Every row gives one point. The window is the flat piece filled in between its corners: a triangle in 3 columns, a solid with four corners in 4, and so on. A path goes straight from each point to the next, and from the last back to the first. List the points from which the path goes on through the window.

Window (3 x 3)
[[-18  24  13]
 [-28 -49 -10]
 [ 43  60  20]]
Path:
(1): [-28 -50  31]
(2): [16 11 33]
(3): [  9  21 -20]
(4): [ 27  37 -16]
(5): [33 29 31]
(6): [15 10 38]
(7): [  3  18 -39]
(8): [-22 -35 -37]
Through the window after points: 2, 6, 8

Window (3 x 3)
[[  3 -47  24]
 [-17  30   2]
 [  6  19   0]]
Path:
(1): [-25  40 -20]
(2): [-8 49 22]
(3): [ 3 26 20]
(4): [-2 12 -7]
(5): [ -4 -54 -11]
(6): [ 21 -17  40]
(7): [-3 23 24]
(8): [-21  17 -12]
(9): [ -2  -6 -21]
(10): [ 4  1 20]
(11): [  2 -50  60]
(12): [ -6 -57  18]
Through the window after points: 3, 7, 9

Window (4 x 4)
[[ 60   3  13   5]
 [-34  14  22  -8]
 [-13 -36  -3 -13]
 [ 15   3  -8  -8]]
Path:
(1): [ 9  4 -3  3]
(2): [9 0 5 9]
(3): [ 15  -8   8 -41]
(4): [ 31 -14  -6 -20]
(5): [ 39 -16 -12  24]
(6): [  0 -14 -13  20]
(7): [  8  -9   0 -26]
(8): [  3 -15   7 -23]
(9): [  1 -24   0  14]
(10): [ -3 -19 -12  23]
(11): [  3 -18   8 -41]
(12): [ 13   2   2 -25]
Through the window after points: 2, 6, 8, 10, 12

Window (4 x 4)
[[ -4  28  31  11]
 [ 15 -51 -25  16]
 [ 17   7 -26  12]
 [-60  41   8   2]]
Path:
(1): [  5 -20 -20  51]
(2): [ -1 -21 -12  -2]
(3): [ 2 15 21 -3]
(4): [-10  18  19  33]
(5): [  6   5 -20  56]
(6): [ 16  -2 -23 -11]
(7): [-10   9  29 -31]
(8): [-17  11  18  36]
Through the window after points: 1, 3, 5

Window (6 x 6)
[[ 21   4  37  -3  -2  -1]
 [  9  39   9  58 -35  -6]
 [ 18  22 -20  16 -28  -9]
 [  7 -44  16   2 -14  28]
 [ 16 -11 -52  30  25 -12]
 [-27   9  60 -35  -1   4]]
Path:
(1): [ 3  1  0 -2 12 50]
(2): [ 11 -39  16  10 -29  -1]
(3): [ 13 -25  14  15 -33 -27]
(4): [12 21 12 16  9 34]
(5): [14 28 -8 16  5 32]
(6): [  0 -19  12  40 -10 -23]
(7): [ -3 -17 -15  17 -15 -17]
(8): [ 11   6 -18  17  -5  10]
(9): [ 24  44   3  37 -10  33]
(10): [ -1   5  26  32 -36 -39]
(11): [  8 -41  13  12 -19   2]
(12): [ 8 -4  6 -4 -5 46]
Through the window after points: 1, 3, 9, 11

Window (8 x 8)
[[  3  -8  46  -6 -21 -29   4  23]
 [-12  15  19  53  -4 -19  25  40]
 [  6   3  40  31  29  24 -33  10]
 [ -9  -2  -2 -30   0 -38  47  23]
 [-22 -40  -1 -23   1  47 -20 -19]
 [ -8 -47 -28   6  10  -3   3   2]
 [ 17 -15  -1  20   0   5  32  21]
 [ 17  44  40  30 -14 -12 -24  21]]
Path:
(1): [  4   1  51  17 -11 -30  13 -15]
(2): [ -4  -6  20   4 -13 -15   5  50]
(3): [  3  -3  33  -7 -15 -11 -10  50]
(4): [  1 -10  37   2 -13 -25  11   5]
(5): [-12  23  18  45   4 -19  19 -26]
(6): [-2 -2  1 26  2  5  4 59]
(7): [  2 -14  12 -12  -4   7 -16  38]
(8): [ -8 -12  34  11  -2  -5  16 -23]
(9): [ -3   5  20  28  -4 -17  18  -7]
(10): [ -4  -2   5  -4 -15  -7   1  50]
(11): [ 10 -10   1   4   4 -14   4  58]
(12): [ -5  -1  19  23  -5 -21  12 -14]
(13): [-11  -7  12  17   0 -19  28  -5]
(14): [ 1 -9  6 -6 -4 -8  6 45]
(15): [ 13 -12  -6  13  -9   9   5  60]
(16): [  8  -9  23  26  19   1  29 -29]
Through the window after points: 1, 3, 7, 13, 15

Window (8 x 8)
[[ 16  52 -38 -22   9  38  48   7]
 [ -3  60  42  34  28  27  -9   3]
 [-53  -5 -13 -27   2 -22   9  -8]
 [ 51 -19  29  20  22  -3   5  24]
 [-17  32 -32 -19   8 -46   6  -3]
 [  9   0 -39 -24 -40  42 -27   3]
 [ 19  -9 -26  -9  19  11 -33   6]
 [  1 -26 -15  23 -20  49  -2 -26]]
Path:
(1): [ -8   7 -27   0   1  -7  -2  11]
(2): [ -9  19 -34   2  -1   9  -9  11]
(3): [  5   7 -28 -39   4   8  -9 -22]
(4): [ 11   4  -4 -11  -1  27  12 -34]
(5): [  3   3 -30  16  -9  39  10  10]
(6): [-28   2 -18  19   0  14   6  16]
(7): [ 16  10   7 -26  -6   7   5 -38]
(8): [ 36   4  -7  -9 -10  39  -9 -11]
(9): [ 19   0 -34  24 -11  38  -5  22]
(10): [ -1   4 -40  11  11   5 -10  28]
(11): [ 18  -8   2 -30  16  13 -27 -23]
(12): [  7  12   2 -32   4  -7  -1 -30]
Through the window after points: 4, 10, 12

Window (9 x 9)
[[  7  -8  45 -60 -43 -33   7  23 -51]
 [-30  10 -17  -5   6  25 -39  20   8]
 [-11  12   3  33  42  14  24  -9  -1]
 [ 14 -20  20 -29 -13  46 -14 -28  -8]
 [  3  41  -1  17   9  30 -13 -20   1]
 [-13   8 -20  15  -5  -1   3 -33   5]
 [ 18  -5 -28 -31   0 -21   0  25  -8]
 [ -8  14 -14 -17  29   2  -2 -43  -2]
 [ -5   7   3 -42 -15  22  16   1   2]]
Path:
(1): [  2   0 -27 -11 -16  33  -5  -3 -42]
(2): [  1   1  29 -37  -5  -2 -16  -5  22]
(3): [ -9   6  15 -16  -3   5  -6 -10   2]
(4): [ -8  14  -9 -14 -12  26  13  -1 -39]
(5): [-13   7 -30  -5  -9  11   6 -10 -22]
(6): [  4   4  -4  -5   2  -5  -3 -13  10]
(7): [-4 12  6 -9  7  2 -7 -8  5]
(8): [-12   9 -20 -10   8  31   0 -18 -43]
Through the window after points: 5, 7

Window (11 x 11)
[[ 29   9  16 -18  29 -15  14  36   8  -8  15]
 [-14 -28   2 -21 -29   9   3  10  -3   0 -26]
 [  9   2 -16  15  15  17   6  19 -60   2 -18]
 [-13   3  36  10  -9   7  14 -28  -2   5   0]
 [-21   4 -24 -17   9 -28  11 -17  -5  57 -15]
 [  2 -46 -30 -15   7 -14  16  23 -23 -28 -30]
 [ 17 -23   8 -14  14  42 -42 -20  -4 -28 -13]
 [ -1  35 -14 -20  -5   1  20 -10   9 -40   5]
 [-14  -5   5  23  -4  -2  19  17   5  -1 -19]
 [-36  18   5 -24  27 -23   4  -5  10 -14   6]
 [ 20 -25  29   3  -4 -15 -27  20   3 -19  -3]]
Path:
(1): [  9  -2  -2 -15  10  -5   7  10  -5 -13 -31]
(2): [ -8 -16 -18  -6   0   8  -4  11  -7 -26  21]
(3): [ -6 -16 -13   4  -1   1  -3  16  -3 -12  14]
(4): [  3  -1  -5  -7  15  -2   4  16 -16 -10 -33]
(5): [  2 -13  11 -15  -7   7  -1   2  -3  -7 -31]
(6): [-10 -24  -6 -12 -11  15  -8   4  -7  -7  -4]
(7): [-11  -9 -10 -10  -6   3  10   4  -1 -12  16]
(8): [  9  14  12 -20  -2  -4   2   4  -5 -21 -54]
Through the window after points: 5, 7

Window (11 x 11)
[[ -8  -4  22 -16 -21   7  22 -37  -2   1 -13]
 [-17  26  30 -24  38  37  -1   1  14   8  -5]
 [-24 -10  37 -27  20  26  -3  32   3  38   7]
 [ -3   1  -9  -1 -15  -9  -9 -32  22  34   8]
 [-13 -32   3 -19  11  -5 -16 -15  19 -31  -8]
 [  6   0 -12 -15  12   8  23 -20 -50 -31  -8]
 [-41   8   4  29  10 -47   0   5 -10  -1  -3]
 [-12  25 -60   7 -13 -10  26  -7  18 -17  11]
 [ 19  -4   5   4 -10 -35   0  32   4   4   9]
 [-18   4 -11  14 -17  26  -2 -46 -19 -31 -28]
 [  3 -21 -17  27  24 -20  15  20  19 -11   8]]
Path:
(1): [-16   5 -28   0  12  -6  22 -14   7   9 -49]
(2): [-21   1 -20 -22  15  -3  15  17  12  13 -42]
(3): [-13   7  -1  -2   1   7   7   1   6   2  21]
(4): [-16   6   9  12 -10 -18   6  -1  -2  -8  34]
(5): [-12   0  -8   8  10 -29   2  13   1   5 -22]
(6): [ -4   4 -28   0   7 -16  14   3   6   4 -40]
(7): [ -9   1  -4  18  -6 -11   7 -11   5 -25  39]
(8): [-17  -4  26  -2   7  10  -3 -12 -11 -25  29]
(9): [ -4 -10   6  -8  17   6  -1 -10  -1   5 -33]
(10): [-12   2 -26  -9  11  -1  13 -20  12  12 -37]
(11): [-22   7   1   7  -3  19   2 -20  -1 -18  23]
(12): [-20   4  12  15  -5  -6  -8 -13  -5 -14  36]
(13): [-12   1 -10   0   6 -21   8  -9  -1  13 -22]
(14): [ -7   0   1 -19  13 -11  13  18  10  27 -20]
(15): [-14  -1  25  -6  11  10   4  10   5  -1  42]
(16): [-12   9 -11   7  -4   3  -6  -4  -1 -17  22]
Through the window after points: 2, 4, 12

Window (12 x 12)
[[-36 -16 -10 -28 -18 -32  40 -15   9  28  -3  -1]
 [ -9   7   1  19  24  -4 -55  -7 -13  26 -31   7]
 [ -7  -5   5  22  -6 -10 -14 -21  21 -27 -22  -6]
 [ 33  -9 -60  13 -25  -6  -1  26  30   4  21   5]
 [-50 -18  15 -25  -9   4  29   3  11  -5  15  -8]
 [-11  -2   6  30 -27  11   5 -12  33  19   4  -4]
 [-19  43  20  30  22   1 -11 -23  14  -2 -25 -16]
 [-19  -8  14  -7   2 -32  22 -24  -2  12  22  15]
 [-50   7   8 -38 -13 -44   6 -27  22  15  19  23]
 [  5  10  50  -3  39  -6 -27 -10  12  26 -48  -6]
 [ 12   4 -16   5 -41 -17 -15  25  -6  14   5  -3]
 [ 13   2 -23 -14 -37  24 -10  -8  -7  15   8  -4]]
Path:
(1): [-10  -1   6  -8 -17   2  19   4   8  -6 -13  21]
(2): [-12   4  -5   6  -3  11  -7   0   0   7 -15  28]
(3): [-13  -4  -4  -6 -10 -22 -14  -9  13  26  -4 -33]
(4): [-11   8   1 -14   5 -25 -16 -18  10   9   9 -24]
(5): [-23   6   3   0  -8  -9  15  -8   7   6 -16  24]
(6): [  5   9   6  -8 -24   6  19   8  21 -15 -15  37]
(7): [-21 -11  -7   8 -13 -23  -6 -20   8  23  10 -37]
(8): [-14  -1 -10  -6 -17 -12   2 -14  11  15  10 -14]
(9): [-26   2  -4  -4 -17  -8  11  -6   5  10  -9  25]
(10): [ -6  11   4   9 -19  -2   2  -3  14   7 -23  39]
(11): [ -4   3  -8   3  -6 -11 -16 -16  10   9   6 -25]
(12): [-25 -14  13  -7   1 -17 -13 -35  31  19   9 -46]
(13): [-24   4   9  -5 -11 -10   7  -7  -2  13 -12  15]
(14): [-13   6   2  -4 -13  -1 -13   5  -9  10 -20  28]
(15): [  3  -5  -4   7  -2 -14 -12  -7  18  20  11 -39]
(16): [ -7  -1   7   4  -2 -14 -10 -10  16  12   0 -17]
Through the window after points: 14

Window (12 x 12)
[[  4 -18  13   3   0  -5 -23  -3 -23  -9  21   4]
 [  6 -22 -28   4  15  21   1  28  -6  -7  -2  21]
 [  9 -15 -27  -5 -18 -24  -4  -3  16  29   4  11]
 [ -9  -1  12  -3  -4  16  -3   1  -4  -7  14  17]
 [ 16 -13   9  16  -5 -20  21   3  15  -8  12  15]
 [  2 -25  -3  -4 -18  -6  -3 -15  -7  25 -35  -2]
 [ 15  59  -6  10   1  11 -29  25  -7   5  -9   6]
 [ -9 -17 -25 -15  60  12   0  -2 -20  -1  -1   5]
 [-22  -9   5  13  30 -10 -13  16 -16   2   3   0]
 [  3   5   4 -58  11  17 -14  27  -3 -19  14   4]
 [ -6 -15  -9  -7   3  -6 -19 -17   3  -9 -12   5]
 [ 16 -14   9 -15  17  -2 -19  24  23  22  15   9]]
Path:
(1): [  3 -12  -7 -10  21  -9  -3   1 -10  -2  -5  25]
(2): [ -6  -8  -9 -10  26  -5 -10   3  -9  -3  -6  21]
(3): [ -2 -11 -13  -3  26  10  -7   0  -8   1   3  -7]
(4): [  4  -3   0   7  11  15  -9  11  -1  -2   5 -20]
(5): [  1  -1   4  -4  10  -4 -13   7 -11  -4   2  20]
(6): [  7  -5   3 -12   7  -3 -15  16 -11   0   0  23]
(7): [ -2   3 -10  -3  17   7  -5  13   1   7  11 -10]
(8): [ -4 -14 -10   1  22  13   0   1  -5   3   6 -11]
Through the window after points: 2, 8

Window (14 x 14)
[[ 20  40  -8   7  14   7  30  -4   1   0   2  -2  17  13]
 [  2   8 -12  16  -7  -4   5  -7  22  13   5  14  -6  -2]
 [ 11  -3  36   3   1 -23  -9   3 -28  -9 -21  13  26  14]
 [ -5 -18 -16  31  -7   5  -3  11  -6   2   3   0  20  -8]
 [ -4   0   3 -10  14  12  -8  17  10   5 -16 -20 -14  -9]
 [ -7   0 -15  -2   0 -24   8   7   7  15  -9  -1  11   8]
 [ -4  -1  -6  -4   5  -8  -5   7  12  21  24   8   6  14]
 [ 10  21  10   2  24 -33  12   1   8   1   9   6  20  -7]
 [  7   7 -34  -2   5  -4  -9   2 -10 -30  11  13 -11  25]
 [-15   9  -3  -5 -21   3   6   5  -1  -3   7  -1   9 -14]
 [  0 -20  25   9  -1 -13 -19 -27  36   2   5 -60 -17  29]
 [  7  20 -36  22  -3   5 -25  27 -29 -13   2 -14 -28  20]
 [ 19  -5  36   4  17 -32  15  13  25  -3   1 -27 -11  32]
 [ -4  -4  11 -14   9 -11  14 -23 -18  -3   8  -1 -15   6]]
Path:
(1): [ 33  17 -10  -4 -19 -18  19  24  -6   4  10   1  -1  -6]
(2): [-10   4  -5   6  14  -5  -3  -1  -2  -1  -2   3   2  11]
(3): [-13   5  15   5  16 -13  -3   3   9 -19   9  -5  -8  19]
(4): [ 11  -4   6  -2  -3 -12   5 -10  -5   6  -2  -9   1   7]
(5): [ 16  -5  -3 -14  -4 -16  -1  -1   0  18  -7  -7   6  -3]
(6): [-21  14   2  21  15   7   2  17   3 -30  17  -6  -3  18]
(7): [-28   6  -9  16  10  -9  -3  11   3 -16  17   8   1  18]
(8): [ 28  -1  -2  -5  -9   4   0  -6 -11   6 -12 -18  -7   5]
(9): [ 33 -10   9 -11 -17 -17   9  16  11   2  12   8  22  -8]
(10): [-17  11 -18  16   3   0  -3  -2  -2   0  -2  -4  -8   9]
(11): [-11  10   8  12   1  -9  -3   4   3   0 -14  -2   3  17]
(12): [ 15 -13  -6  -1  -1 -11 -11   4 -10  -3  14  -8  -8  -1]
(13): [ 37  -5  -4  -3   5 -16   6  -6   0   4  11   1   2  -3]
(14): [-14  10  -4   9  -1  -2   0  12  -7  -4  -1   4   4  10]
(15): [-22  13   9  16   9 -20 -14   5  13  -1   0 -28   1  30]
(16): [ 16 -17   2  -5  -3  -7   2 -15  13   6   8 -15  -8   4]
Through the window after points: 3, 9, 15
